Each point is reached from the start by the listed moves, each made once or not at all, plus a little noise. Is the number of moves made odd or even? Then give how often each move was made.

Moves:
(1): [ 70 -27  57]
(2): [ 4 40 -8]
Start: [ 7 -8 12]
Points:
[85  6 57] => even (1, 1)
[10 35  9] => odd (0, 1)

Moves:
(1): [-22  -2 -34  -2   0  16  39 -15   0]
(2): [  8  35 -25  21  -4 -11   5  34   5]
(3): [  9  -6   6 -12   2  18  12 -13  13]
(4): [ -3  -6 -15  43  11  19 -17 -13 -15]
(5): [ -9   1  10  30  17   1 -19  36  26]
(6): [ -9  28  -4 -35 -12 -10 -27 -15 -13]
(7): [  7  -1  16  38 -24   7   3  22  10]
(8): [  6  -6 -23   9   0 -12  -4  40  40]
Start: [ -1  -8   3   5  18 -35  33  13   8]
Points:
[-12  15 -15   9  22 -54 -16  73  61] => odd (0, 0, 0, 0, 1, 1, 0, 1)
[  8 -21 -19  95   5 -19  16  62  43] => odd (0, 0, 0, 1, 0, 0, 1, 1)
[ 14  15 -32  58  27 -10  33  18  11] => odd (0, 1, 1, 1, 0, 0, 0, 0)
[  5  48 -47   0   1 -68   6  70  43] => odd (0, 1, 0, 0, 0, 1, 0, 1)
[  4  42 -36  23  16 -19   6   4   1] => even (0, 1, 1, 1, 0, 1, 0, 0)
[-33  53 -51  23  18 -38  30  53  27] => even (1, 1, 0, 0, 1, 1, 0, 0)

Moves:
(1): [ 10   2  15 -17  -4  10  -2  -2  12 -22   2   5  -7]
(2): [-9 10  8 15 29  2  9 -7 -1 -2 10 -6 -3]
(3): [ -8 -11  34   3   5  -5 -12  21  11  -1  -8  17 -14]
(4): [ 18  -9  22 -16 -15 -23  11 -11 -13  -4  -8 -42  -2]
(5): [ 22  -5  11  23  23  -9  12  21  36   7  25 -12  -6]
(6): [  8  18  -5 -10   3 -11   6 -12 -21  18  -1  15 -12]
(7): [  1  22   7   1   3   4  -3  11  19  -5 -29  11   8]
(8): [ -5  20 -10  -7 -24   2  -6 -18 -14  -5 -10  -6 -25]
(9): [-18   9 -20  11  -6  16   9  -8   2  37 -14 -10  -8]
(10): [ -3   6  -7 -10  12  12 -13  24 -11  11  13 -11  -4]
(11): [ -1  -1  13 -22  22 -21 -14  -5  15   7   8   8  18]
(12): [  0 -11 -10  -7  18   4  -8  13   1  -3  -8 -21 -11]
Start: [-12   6   0   6   0   0   0   9  14   6  -5  11   0]
Points:
[-16  40   1  -4  22  -4  24  -7 -28  67  -6 -43 -28] => odd (0, 1, 0, 1, 0, 1, 0, 0, 1, 1, 0, 0)
[-13  50  -9 -49  -8 -27  -6 -22 -28  71 -19 -34 -30] => even (0, 0, 0, 1, 0, 1, 0, 1, 1, 1, 1, 0)
[ 12  19  74 -16  60  -9 -32  79  95   3   6  31  -3] => even (1, 0, 1, 0, 1, 0, 1, 0, 0, 1, 1, 0)
[-18  37  56  -3  44  25 -22  58  45 -14 -17  26 -19] => odd (1, 1, 1, 0, 0, 0, 1, 0, 0, 1, 0, 0)
[ 19  45  34 -20  49 -51   6   3   6  40  31 -43 -31] => odd (0, 1, 0, 1, 1, 1, 0, 1, 0, 1, 1, 0)
[ -3  49  39 -19  40  -8 -17  34  73  39 -43  17 -56] => odd (1, 0, 1, 0, 1, 1, 1, 1, 1, 0, 1, 1)
[  6  38  21  -2  87 -25   2  30  31  46  48   8  -5] => odd (0, 1, 0, 0, 1, 1, 0, 0, 0, 1, 1, 0)
[-35  46  54 -12  12 -23  -2  -8  39  34 -61 -14 -24] => odd (0, 1, 1, 1, 0, 0, 1, 1, 1, 0, 1, 0)
